Each row of a before or after table is a point. The points were changed in one or more steps. Then noise was added and the rows were shuffled. The steps act on columns, c1 being the first. Name the steps. A step turns or swaps two columns, mirrors them in a line or flattens them onto one, adds a multiple of one to another, or multiplies or shifts one. Angles are multiples of 10 degrees, from the lower column toward the higher: turns from -170 to 170, lines from 10 to 170 but not 90. Use the fewest steps. Two steps may share a column if one is a turn and the other turns, adds or multiplies; they go together, in the order done. Otherwise the lowest column goes first.

Before (11 x 3)
[[0.38,-0.25,-0.19],
[0.20,-0.06,0.16],
[0.02,-0.01,-0.01],
[-0.18,0.40,-0.57],
[0.63,0.04,0.04],
[0.12,0.40,-0.24],
[0.11,0.05,0.08],
[0.25,-0.51,0.26],
[0.24,0.03,0.00],
[0.03,0.10,-0.32],
[0.05,0.39,-0.34]]
After (11 x 3)
[[0.56,-0.04,0.42],
[0.28,0.57,0.06],
[0.01,0.11,0.13],
[0.09,0.21,0.01],
[-0.30,0.32,-0.38],
[0.41,0.19,-0.31],
[-0.45,0.04,-0.91],
[0.16,0.16,0.25],
[-0.08,0.06,-0.52],
[0.02,0.01,-0.03],
[-0.32,0.23,-0.53]]
Steps: turn c1 and c2 by 60 degrees; multiply c3 by 1.6

Before (12 x 6)
[[0.44,0.05,0.16,-0.14,0.64,0.22],
[-0.26,0.39,-0.29,-0.18,0.03,0.07],
[-0.07,0.13,-0.07,-0.39,-0.09,0.59],
[0.06,0.38,-0.12,-0.29,0.03,-0.40],
[-0.41,0.01,-0.22,-0.20,-0.06,-0.14],
[-0.19,0.28,-0.33,-0.22,-0.21,-0.01],
[-0.11,-0.13,0.16,-0.72,0.23,0.28],
[0.31,-0.05,0.00,-0.38,0.39,-0.20],
[-0.30,-0.17,-0.41,-0.30,-0.23,-0.05],
[-0.23,0.16,-0.58,-0.21,-0.02,-0.22],
[0.81,-0.13,0.39,-0.02,0.38,-0.05],
[-0.06,-0.11,-0.38,-0.67,-0.07,0.27]]
After (12 x 6)
[[0.10,-0.30,-0.50,-0.39,0.39,-0.21],
[0.35,0.15,-0.61,-0.29,0.04,-0.39],
[-0.13,-0.02,-0.86,-0.68,-0.08,0.27],
[-0.30,0.17,-0.91,-0.31,-0.23,-0.06],
[0.08,0.12,-0.56,-0.39,-0.09,0.59],
[0.30,-0.76,-0.11,-0.02,0.38,-0.06],
[0.03,0.28,-1.07,-0.21,-0.01,-0.22],
[0.27,-0.37,-0.34,-0.15,0.65,0.22],
[-0.17,0.03,-0.34,-0.72,0.24,0.27],
[0.15,0.30,-0.82,-0.22,-0.22,0.00],
[-0.20,0.34,-0.73,-0.19,-0.07,-0.14],
[0.21,0.41,-0.78,-0.18,0.04,0.07]]
Steps: turn c1 and c2 by -60 degrees; shift c3 by -0.50

Before (11 x 11)
[[-0.44,-0.38,0.30,0.20,0.02,-0.02,0.56,-0.47,0.16,0.26,-0.42],
[-0.44,-0.26,-0.14,-0.23,0.49,-0.33,0.33,-0.02,0.13,-0.13,-0.38],
[0.16,-0.37,-0.45,0.06,0.36,-0.05,0.08,-0.53,-0.07,0.52,0.02],
[-0.10,0.10,0.21,-0.37,0.21,-0.48,0.49,-0.16,-0.15,-0.17,-0.07],
[-0.27,-0.10,0.20,0.44,0.01,-0.38,0.34,-0.39,-0.80,0.26,-0.02],
[0.03,-0.38,-0.04,0.20,-0.02,0.39,-0.01,-0.04,-0.37,-0.12,-0.11],
[-0.46,-0.21,0.14,-0.15,0.51,0.38,0.25,-0.04,0.12,-0.07,-0.26],
[-0.64,0.26,0.16,0.12,-0.20,-0.22,0.19,0.04,-0.05,0.41,0.46],
[-0.04,0.36,-0.36,-0.01,0.15,-0.47,0.62,0.09,0.01,0.22,-0.14],
[-0.12,0.36,-0.27,-0.35,-0.09,0.09,0.05,-0.75,0.00,-0.13,-0.30],
[0.01,0.15,0.25,0.01,0.32,-0.37,0.06,-0.59,0.02,-0.39,0.38]]
After (11 x 11)
[[-0.53,0.07,0.13,-0.55,0.11,-0.24,0.22,0.18,0.19,0.29,-0.06],
[-0.23,-0.40,-0.18,0.48,0.03,-0.12,0.30,0.22,0.25,0.06,-0.13],
[0.06,-0.20,0.26,-0.33,-0.09,-0.16,0.08,-0.35,0.48,-0.20,-0.10],
[-0.25,0.05,-0.07,0.05,-0.05,0.49,0.09,-0.22,-0.16,-0.10,0.20],
[-0.26,-0.20,0.21,0.28,0.12,0.45,0.54,0.00,0.63,0.23,0.30],
[-0.15,-0.26,0.21,0.21,0.04,-0.26,0.51,-0.15,0.14,-0.06,-0.30],
[0.07,-0.30,-0.45,-0.06,0.21,-0.08,0.05,-0.48,0.36,0.59,0.10],
[-0.76,-0.36,0.11,-0.13,0.11,-0.05,0.39,-0.60,-0.04,0.24,0.45],
[-0.06,0.30,-0.24,0.40,-0.03,-0.40,0.03,-0.41,0.58,-0.20,-0.26],
[-0.08,-0.05,-0.37,0.13,0.11,-0.85,0.63,0.09,-0.06,0.20,0.02],
[-0.26,0.15,0.16,0.26,0.05,0.49,0.26,0.31,0.29,0.09,-0.07]]
Steps: turn c1 and c9 by -40 degrees; turn c8 and c9 by -50 degrees; turn c2 and c6 by -50 degrees; add 0.7 times c3 to c6; turn c4 and c11 by 110 degrees; flatten c5 and c10 onto the line at 70 degrees

Before (12 x 14)
[[-0.14,-0.10,-0.14,0.13,0.09,-0.33,0.03,0.78,0.20,-0.03,-0.11,0.06,-0.23,-0.22],
[0.06,0.41,0.43,-0.18,-0.44,0.34,-0.37,0.02,0.70,-0.11,-0.03,-0.60,0.16,-0.05],
[0.10,0.28,0.05,-0.22,-0.56,0.33,-0.20,-0.17,-0.13,-0.35,0.19,-0.48,0.12,0.30],
[-0.42,-0.33,0.07,0.35,-0.17,-0.12,-0.06,0.31,0.28,0.02,-0.36,0.09,-0.45,-0.21],
[0.24,0.47,-0.50,-0.05,0.06,0.06,-0.44,-0.54,-0.39,0.02,0.26,0.25,0.11,0.23],
[-0.34,0.62,0.55,-0.16,-0.35,0.06,-0.30,-0.01,-0.13,-0.08,0.10,-0.75,0.00,-0.12],
[0.36,0.16,-0.09,-0.09,-0.41,0.11,-0.49,-0.12,-0.46,0.45,0.36,0.03,0.08,0.03],
[0.48,0.44,0.12,0.10,-0.19,-0.02,-0.37,-0.33,-0.34,0.03,0.33,-0.16,-0.21,0.44],
[-0.17,-0.25,-0.09,0.14,0.16,-0.18,0.15,0.24,-0.09,0.48,-0.13,-0.59,-0.27,0.03],
[0.20,0.10,-0.31,0.19,0.25,0.32,-0.13,0.10,-0.41,0.09,0.05,-0.19,-0.46,-0.15],
[-0.19,-0.43,-0.08,0.34,0.33,-0.19,-0.12,0.22,-0.14,0.09,0.37,-0.18,-0.29,-0.22],
[0.08,0.00,-0.32,0.63,0.09,-0.06,0.25,0.08,-0.33,0.31,0.26,0.09,-0.13,-0.13]]
After (12 x 14)
[[-0.08,0.45,0.15,-0.09,-0.02,-0.23,0.58,-0.40,0.57,0.02,0.39,-0.08,-0.02,0.46],
[0.02,-0.25,-0.08,0.18,-0.14,-0.29,-0.22,0.17,-0.44,0.47,0.05,-0.64,0.06,0.02],
[-0.01,0.17,-0.11,-0.35,-0.11,0.17,0.58,-0.18,0.57,0.45,0.58,0.11,-0.05,0.03],
[0.10,-0.46,-0.07,0.48,-0.15,-0.37,0.01,0.16,0.92,0.10,0.23,-0.21,0.07,-0.20],
[0.01,-0.10,-0.15,0.20,-0.43,-0.37,-0.11,0.69,-0.10,-0.04,-0.18,-0.18,0.23,-0.23],
[0.02,0.30,0.02,-0.59,-0.08,0.21,0.24,-0.26,0.42,-0.30,0.17,-0.20,-0.31,0.32],
[-0.11,0.00,-0.30,0.46,-0.44,-0.16,-0.18,-0.12,0.39,0.30,0.44,0.10,0.03,-0.10],
[-0.09,0.11,-0.29,0.33,-0.07,-0.32,0.19,0.09,-0.27,0.10,0.39,0.28,-0.45,-0.14],
[0.15,-0.34,0.02,0.09,-0.48,-0.47,-0.11,0.07,-0.75,0.03,-0.43,0.12,-0.07,-0.19],
[0.05,0.37,0.41,-0.48,-0.14,0.28,0.40,-0.06,0.65,-0.07,-0.69,-0.35,-0.26,-0.04],
[0.17,0.61,0.59,-0.39,-0.07,0.08,0.06,-0.06,0.20,-0.11,0.14,-0.68,-0.06,-0.11],
[0.03,0.45,-0.47,0.02,0.35,0.12,0.50,-0.44,0.38,0.01,0.47,0.29,-0.04,0.24]]
Steps: turn c1 and c7 by 150 degrees; multiply c1 by 0.4; turn c4 and c5 by -50 degrees; turn c5 and c8 by 30 degrees; turn c6 and c13 by -70 degrees; add -1 times c13 to c12; turn c9 and c11 by -70 degrees; multiply c9 by 3

Before (10 x 24)
[[0.28,0.15,-0.02,0.42,0.43,0.42,0.23,0.18,0.42,0.11,0.15,0.21,0.25,0.42,-0.38,-0.16,0.05,0.05,0.88,-0.05,-0.19,0.36,0.08,-0.24],
[-0.13,-0.68,0.44,-0.12,-0.35,0.10,-0.57,-0.31,0.17,-0.14,-0.04,0.17,-0.15,-0.27,0.07,0.02,0.13,-0.36,-0.20,-0.02,0.50,0.13,0.05,0.37],
[0.16,-0.29,0.05,-0.08,0.08,0.09,-0.22,-0.27,0.14,-0.15,0.11,-0.38,-0.03,0.14,-0.03,0.43,-0.12,0.29,0.02,-0.20,0.45,-0.26,0.61,-0.14],
[-0.01,0.50,-0.43,-0.07,-0.03,0.39,0.16,-0.09,0.48,0.04,0.51,0.52,-0.09,-0.22,-0.03,-0.42,0.39,0.05,-0.18,0.16,0.20,-0.08,0.60,-0.25],
[-0.11,-0.13,-0.36,-0.10,-0.15,0.32,-0.37,-0.14,-0.14,0.07,0.13,-0.10,0.66,0.45,-0.22,0.01,-0.20,0.00,0.00,0.07,-0.06,-0.19,0.11,0.18],
[-0.14,-0.22,0.46,0.11,0.00,-0.03,-0.05,0.30,0.09,0.06,-0.20,0.34,0.05,0.29,-0.07,0.70,-0.02,-0.19,-0.42,-0.49,0.19,-0.04,-0.36,-0.46],
[-0.28,0.10,-0.31,-0.65,0.23,0.00,-0.19,-0.68,-0.16,-0.36,0.34,-0.06,-0.23,0.08,-0.18,-0.36,-0.38,-0.18,-0.68,0.21,0.38,-0.45,-0.25,0.30],
[0.09,0.08,0.41,-0.20,-0.23,0.24,0.19,-0.34,0.13,-0.44,-0.28,0.17,0.18,-0.15,0.06,0.04,0.00,0.14,-0.07,-0.19,0.25,-0.11,0.15,0.24],
[-0.19,-0.43,-0.14,0.02,-0.34,0.14,0.27,0.19,0.54,-0.13,-0.25,-0.19,-0.04,-0.07,0.07,-0.19,-0.05,0.09,-0.07,-0.22,0.02,-0.25,0.19,0.32],
[0.51,-0.09,0.05,-0.11,-0.62,0.05,0.09,-0.44,0.09,-0.13,-0.44,1.18,0.36,-0.29,0.04,-0.35,-1.05,0.02,0.26,0.32,0.18,0.03,0.35,-0.08]]
After (10 x 24)
[[-0.15,-0.70,0.43,-0.09,0.73,0.14,0.07,-0.32,0.25,-0.16,-0.05,0.19,-0.21,-0.31,0.11,0.04,0.07,-0.37,0.11,0.00,0.50,-0.08,0.01,0.35],
[-0.08,-0.41,-0.14,0.05,0.01,0.11,-0.29,0.14,0.21,-0.14,-0.32,-0.15,-0.06,-0.05,0.12,-0.14,-0.07,0.04,0.51,-0.29,0.01,0.28,0.14,0.27],
[0.12,0.12,-0.05,0.43,-0.49,0.42,0.20,0.13,-0.76,0.07,0.16,0.16,0.23,0.41,-0.58,-0.21,0.04,0.07,0.59,-0.01,-0.24,-0.47,0.08,-0.31],
[-0.08,-0.16,-0.44,-0.14,0.38,0.35,0.14,-0.18,-0.03,0.04,0.15,-0.16,0.59,0.46,-0.34,0.02,-0.17,0.02,-0.16,0.08,0.00,0.18,0.13,0.25],
[-0.07,0.12,-0.34,-0.59,-0.01,-0.01,0.18,-0.68,0.67,-0.36,0.45,-0.07,-0.27,0.04,-0.34,-0.36,-0.40,-0.18,-0.27,0.29,0.39,0.54,-0.27,0.28],
[0.54,-0.12,0.08,-0.11,0.36,0.08,-0.35,-0.40,-0.20,-0.12,-0.59,1.19,0.31,-0.29,0.03,-0.35,-1.04,0.02,0.14,0.30,0.17,-0.16,0.35,-0.10],
[-0.05,-0.25,0.52,0.11,0.06,-0.03,0.07,0.25,0.44,0.08,-0.23,0.35,0.04,0.28,-0.08,0.72,0.03,-0.19,0.05,-0.50,0.23,0.11,-0.38,-0.48],
[0.10,0.08,0.39,-0.15,-0.01,0.26,-0.19,-0.31,0.09,-0.45,-0.39,0.16,0.17,-0.14,0.10,0.01,0.00,0.11,0.12,-0.19,0.30,0.12,0.20,0.25],
[0.03,0.47,-0.45,-0.10,-0.08,0.37,-0.03,-0.11,0.24,0.03,0.72,0.51,-0.06,-0.22,-0.04,-0.47,0.44,0.02,0.48,0.11,0.27,0.10,0.62,-0.25],
[0.17,-0.22,0.00,-0.08,0.10,0.07,0.17,-0.25,0.00,-0.16,0.17,-0.37,0.01,0.11,-0.02,0.42,-0.14,0.20,0.11,-0.14,0.43,0.20,0.58,-0.11]]
Steps: mirror c1 and c22 in the line at 170 degrees; turn c5 and c7 by 130 degrees; multiply c7 by 0.7; turn c9 and c19 by 80 degrees; multiply c11 by 1.3; multiply c15 by 1.6
